Each wall is flat, endless, passes through zero and stands at right angles to its row. A trip goes straight from one point to another. List the walls that it crosses, first one first.

Walls:
(1): [-5.8 -0.1 -4.5]
(2): [8.9 1.2 4.3]
(3): [-1.9 -0.2 -2.4]
(4): [-2.4 -7.7 -3.4]
(5): [-5.7  0.9 -4.8]
Trips:
[ 1.9 -7.0  8.0] to [3.5 2.6 2.1] => 4
[-7.1  4.1  1.2] to [-4.5 -4.8  7.5] => 4, 3, 5, 1
[ 0.2  1.0 -4.1] to [ 2.8  0.6 -2.8] => 2, 4, 1, 5
[ 0.2 -3.9  1.6] to [ 4.0  2.7 -0.4] => 4
[-3.7 -2.4 -0.1] to [-4.1  1.5 -2.1] => none
[ 4.0  5.5 -3.2] to [1.7 0.1 8.7] => none

Walls:
(1): [ 6.3  4.9  2.8  1.9 -0.6  6.5 -2.4 -0.9 -7.4]
(2): [-0.3 -4.2  5.8  7.2 -0.2 -3.0 -1.5 -7.7 -0.1]
(3): [ -5.9   3.1   0.7  -0.1  -1.9  -3.8 -10.6  -2.5   2.4]
(4): [ 1.6  0.8 -2.9 -2.4 -4.8 -3.0  2.3 -0.6  1.8]
(5): [ 4.9 -2.1 -2.0  3.9  4.4  2.3 -8.7  0.1  1.3]
(6): [ 8.3 -2.9 -4.0  5.3 -1.6 10.3  4.6 -0.1 -5.3]
(7): [ 1.0 -5.6 -2.5 -5.5  0.0  1.4  0.3 -4.0 -0.8]
Trips:
[-3.2 -2.8 -5.9  6.3 -3.6 -2.3 -6.1  1.5 -0.1] to [ 0.5 -5.4  3.6 -1.0  4.8 -5.3  2.2 -4.1  4.0] => 7, 4, 3, 5
[  0.4  -0.9  -3.2 -10.1  -0.7   6.1   6.6  -4.0   0.9] to [-2.6  3.1 -3.3 -0.7 -0.8  5.1  0.3 -6.1  0.7] => 1, 3
[-7.3  3.3  0.0  3.6 -2.1  3.1 10.2  3.7 -1.1] to [-3.4 -3.8  2.6  3.3  0.2 -2.3 -3.3 -4.3  4.3] => 4, 2, 6, 3, 5, 7
[ 0.9  2.3 -1.3  1.9 -0.2  1.8 -2.3  0.4  0.8] to [-2.6  3.4  8.9  6.4  0.2  6.5 -3.8  1.4 -2.4] => 2
[-3.6  0.8  1.6  5.0  2.2 -0.1 -7.7 -4.7 -3.3] to [ 1.6  7.8 -0.5  0.7 -3.3  0.0 -1.1  1.4 -1.5] => 2, 4, 5, 6

Walls:
(1): [ -5.6  -0.8  -0.1  -0.5   0.5  -4.1   0.8  -3.5  -7.3  -1.0   0.3  -0.3
   0.3   7.3   3.1 -10.3  -1.1   2.9]
(2): [-9.4 -2.6  0.4 -0.1  3.7  4.6 -5.1  0.8  2.6 -2.3 -7.0 -0.6  0.8  1.4
 -1.9  0.7 -2.8  2.5]
(3): [ 0.5  3.6  6.2  3.4 -0.3 -3.9  3.6  0.8  0.0  5.0  1.4  8.4 -0.3  0.6
 -5.2  3.4  5.8 -2.3]
(4): [  6.9  -0.5   2.0  -1.4   4.0 -10.9  -0.4   7.4   1.7   2.6   4.3  -4.6
   2.7  10.5   4.4   5.6  -4.1  -4.9]
(5): [ 3.7  0.5  0.8  3.9  6.5 -1.8  4.6 -3.2  1.5  6.4 -3.0 -4.2  2.8 -2.6
  4.3 -4.3 -3.1  2.5]
(6): [-4.5 -4.3 -1.7  3.4 -6.5 -0.6 -7.6  1.1  4.1  4.1 -1.5 -5.0 -4.3  4.9
 -0.5  2.5 -2.5  3.5]
(7): [ 0.2  1.8  5.3  0.1  4.1 -0.6 -9.2 -1.7  1.7 -7.3 -4.6  5.4  2.5  5.4
 -6.7 -4.8 -8.5  4.3]
Trips:
[ 5.6 -0.2  1.3 -5.2  9.7  0.2 -0.9  3.1 -4.7 -1.0  2.9 -2.2 -7.7 -5.5
 -1.6  7.0  0.8 -4.7] to [-2.7  2.9  4.5 -1.5 -0.8  3.7  7.0  3.8  4.8 -1.5  1.9  0.6 -1.6 -1.6
  2.7 -1.5  6.3  3.8] => 4
[ 0.5 -0.8  4.6 -0.8  1.6  2.7  6.3  9.2 -2.7 -2.7  1.1 -1.3 -0.5 -2.1
 -1.2  1.8  4.5 -5.1] to [  2.5   1.5  -1.1  -0.9 -11.2  -0.1  -0.1   2.1   2.1   0.5   5.3   2.5
  -1.5   3.2  -1.3   2.4  -5.3  -5.9] => 6
[-4.0  2.8 -4.5  4.3 -5.4  4.5 -8.1 -4.5 -2.7 -1.1  1.0  3.0 -6.3 -3.2
  1.8  4.5  7.8  2.6] to [ 1.1  0.4 10.1 -1.6  4.1 -7.0 -0.7  8.3  0.3 -1.9 -3.2 -6.9 -3.7  1.1
 -2.5  4.5 -1.7 -3.9] => 4, 7
[-5.3 -7.6 -5.8  2.7 -7.8  4.4  5.7  4.3  0.3 -4.8  7.3 -2.6 -6.3 -2.6
 10.9  4.2  2.0 -3.3] to [ 0.7  6.6  3.1  3.4 -2.6  1.6 -0.6 -1.8 -0.4 -2.6 -4.1 -5.4 -5.5 -1.0
 -0.7  2.5  5.7  4.3] => 3, 2
